Each row is a point. A path goes straight from each point to the next, and from the last back to the first. The post is the endless flat space through its rows: a point in 2 columns, a line in 3, a plane in 4, and so on, so that a path can go around it. How many times does the path go around the post? Going back the other way cancels.
In the rows, 128 means zero.

Post (2 x 3):
[[164 139 177]
 [128 138 105]]
Path (26 x 3):
[[141 144 168]
 [138 190 133]
 [160 148 139]
 [203 129 180]
 [176 151 176]
 [126 157 139]
 [118 146 182]
 [134  96 159]
 [149 115 110]
 [157 142 122]
 [192 161 116]
 [205  91 191]
 [112  92 102]
 [ 89 147 154]
 [120 170 117]
 [159 170 132]
 [141 171 158]
 [124 148 155]
 [110 166 166]
 [125 175 121]
 [208 175 166]
 [130 165 128]
 [119 162 191]
 [132 127 149]
 [148  89 164]
 [118 115 140]]
Times around: 0

Post (7 x 8):
[[101 117  89 150 128  61 130 126]
 [ 85  47 124 105  87 102 216 137]
 [ 81 121  63 144  64 104 129 124]
 [131 101  90 112  89 142 162  99]
 [142 194  56 159 100 175 128 147]
 [111  88 153  73 157 167 141 110]
 [128  93 128 169 174 142  85 138]]
Path (17 x 8):
[[ 82  92 102 107 139 130 103 133]
 [142 108  90  88 100 184 104 136]
 [ 98 112 137  81  83 156  83  95]
 [124  69 142 134 122 123 143  93]
 [146 123 137 107  69 151 170 120]
 [119  94 105 129 104 128 136  86]
 [103  63  98 126 118 115 173  94]
 [149 111  39 104  70 136 176  97]
 [112 132 128  85 157 111 132 148]
 [ 96 124 105 141  56 114 113 121]
 [131 160  99 121 101 141 151 104]
 [121  72 140 126 105 110 154 154]
 [103 181  51 180  96 116 130 194]
 [104 106 111  53 123 105 137 146]
 [120 172  90 114  88 164 121 142]
 [ 78 113 146 116 123  95 145 182]
 [149 185  82 103 147 121 145 143]]
Times around: 1

Post (11 x 12):
[[123 142 100 115  96 167 104 147 110 100 134 121]
 [ 98 113 143  79 143 162  81 134 112 147  82  97]
 [ 73 127 151 182 116  99 131  50 107  19  84 123]
 [146 154 139  79 101 160 113 119 129 102 147 114]
 [172 119 160 208 102  45 135 120 122 139 141  69]
 [ 94 127 111  95 114 130 131  82 107 145  93 145]
 [ 87 150 134 111 137 115 146  91  84  70 121 125]
 [107 105 130  84  79 127 134 124  96 135 128 103]
 [ 82 122 139  47 139 128 187 131 147 106  45  58]
 [132 146 166 156  85 111 132 120 114 154 151  90]
 [129 129 154 109  95 116 144 133 127 142 158 148]]
Path (18 x 12):
[[131  97 111 117  50 186 143 143 103 159  72  92]
 [120  92 150  98 103 168  81 119 118 123 107 160]
 [151 160 196 117 113  59 151 119  73 158 143  77]
 [104 146 122 122  73  97 138  85 100  95 143 131]
 [ 83  88 141  91 122 165  71 125  94 127 161  92]
 [124 108 167 109  84 142 120  92  95  95 140  51]
 [ 89 127 129 114 140 169 101 115  89  61  57 123]
 [144 154 154  68 105 182  73 161 117 115 149 119]
 [109 137 128  91 110  95 154  86 122 104 122 113]
 [101 122 121  94 150 132 141 133 130 101  91  91]
 [124 192 138 112 150 118 167 150 112 110 191  55]
 [120 143 111 101 105 140  87  69 115  77 101 100]
 [100 201 183  76 148 109 116 127  92 100 131  77]
 [102 102 164  97  72 106 118 128  95 142 174 121]
 [ 77 133  75  95 146 170 117  89 107 105  45  92]
 [117 116 164 149 114 146 131 127 110  48 104  93]
 [122 170 161 104 113 130 145  91 103 109  62 104]
 [ 66 148 136 143 114 138  86  78  92  70  64 113]]
Times around: 2
